Rows are points. Any point is a mix of the corners, with weights that add up to 1. It lies inside the corners' shape when no weight is negative. Is each point inside? If not, which corners have a negative weight?
In the rows, 128 means zero.

Corners:
(1): [160 138]
(2): [160  74]
(3): [ 33 193]
Points:
[149  79] => outside (1)
[129  89] => outside (1)
[177 121] => outside (3)
[ 42 186] => inside
[145 141] => inside
[155 137] => inside
[155 113] => inside
[ 64 157] => outside (1)
[123 103] => outside (1)

Corners:
(1): [104  95 123 129 121 153  99 128 132]
(2): [107  97 154 117 178 160 119 108  78]
(3): [170  80 138  96 146 138  78 167 249]
(4): [126  94 108 145 159 151 110  95  88]
(5): [193 131 155 111  38  59 156 130 108]
(6): [138 118 126 174 170 139 155 132  67]
(7): [ 67 113 146 136 189 137 197  75 130]
(8): [ 94 173 169 166 150  75 167  63 118]
(9): [ 91 217  45 135  58 140 128 182 161]
(10): [108 116  92 121 142 115 106 149 170]
Points:
[140 107 139 139 141 114 133 122 134] => outside (2, 9)
[130 117 127 132 133 129 116 132 117] => outside (7)
[ 88 112 107 134 174 182 125 126 128] => outside (5, 8, 10)
[126 137 107 115  90 122 129 144 147] => outside (6, 8)
[123 113 114 125 128 135 121 131 125] => outside (8)
[114 148 123 149 131 118 160 113  82] => outside (1, 3)
[112 119 107 134 143 139 113 134 163] => outside (2, 5)

Corners:
(1): [121 121  43 141  80 165 137 111 196 113 114  81 139 104 213 126  87 121]
(2): [137 135 137 190 116 157 172  58 137 150 126 128 177 128 175 176  45  98]
(3): [132 166 108 140 125 163 112  79 176 167  70 123 185  78 107 155  26  86]
(4): [ 98 134 150  62 148  93 133 135 120 136 181 209 114 124  53 103 162 121]
(5): [134  70 144  78 169 207 115  94  32 125 115 110 123 148 106  88 148 205]
(6): [108 126 117  96 159 203 108 178  80 195 161 111  97 147 158 157 140 160]
(7): [119 126 126  85 152 135  91 116 115 116 183  90  62  97 157 129 133 211]
(8): [176  85 135 104 141 175 112 103  14 140 130 179  76 102 191 100 135 184]
(9): [126  94 113  45 203   7  86 181 105 101 164 161 156 131 140 135 132 195]
(10): [ 83 107 130 131 218  62 148 173 170 138  75 195 161  48  94  96 170 147]
(11): [161  32 167 133 115 172  63 144  83 129 125  78  73 145  98 123 145 185]
(12): [157 163 110 171 163 151  90 145 216 167 134  75 159 131 181 114  94  99]
(13): [160 134  98 131 111 152 108 110  74 118  85 114  82 161 123 124 156 151]
(14): [149 119  87 140  93 157 159 100 103 154 131  30 156  97 186 102  78  69]
(15): [ 99 124  87 198 182 183 101 143 134 146 144  70 109 126 169 104  29  54]
(16): [ 88  87 174  39 186  23 122 125 132 136 110 191 144 120 138 107 169 114]
(17): [ 79 152  72 209  73 154  88  94 156 156 133  65 190 127 150 111 108  85]
(18): [ 99 142 141 130 170 101 100 165 174  34 153 134 205  96 119 165 172 123]
(19): [120 144 200 133  60 208 120 148  42 154 119  84  92 146 151  78  82 150]
Points:
[124 130 130 136 140 162 115 117 116 156 119 116 132 114 131 120 104 114] => outside (1, 9)
[128 120 126 126 138 138 117 121 123 135 117 126 144 124 132 111 114 122] => outside (6, 7)
[113 114 134 116 154 144  96 147 118 130 140 121 118 116 138 112 126 148] => outside (2, 13, 14)
[120 105 125 118 148 141 121 132  96 134 120 139 133 120 131 119 125 138] => outside (7, 12)
[120 108 127 103 158 139 104 136 110 136 136 119 132 116 139 110 121 151] => outside (2, 13)
[117 143 105 144 134 155 125 126 134 141 129 100 147 114 143 125  95 114] => outside (8, 11, 16)
[129 112 133 131 141 141 122 117 114 133 124 129 136 117 140 128 116 137] => inside
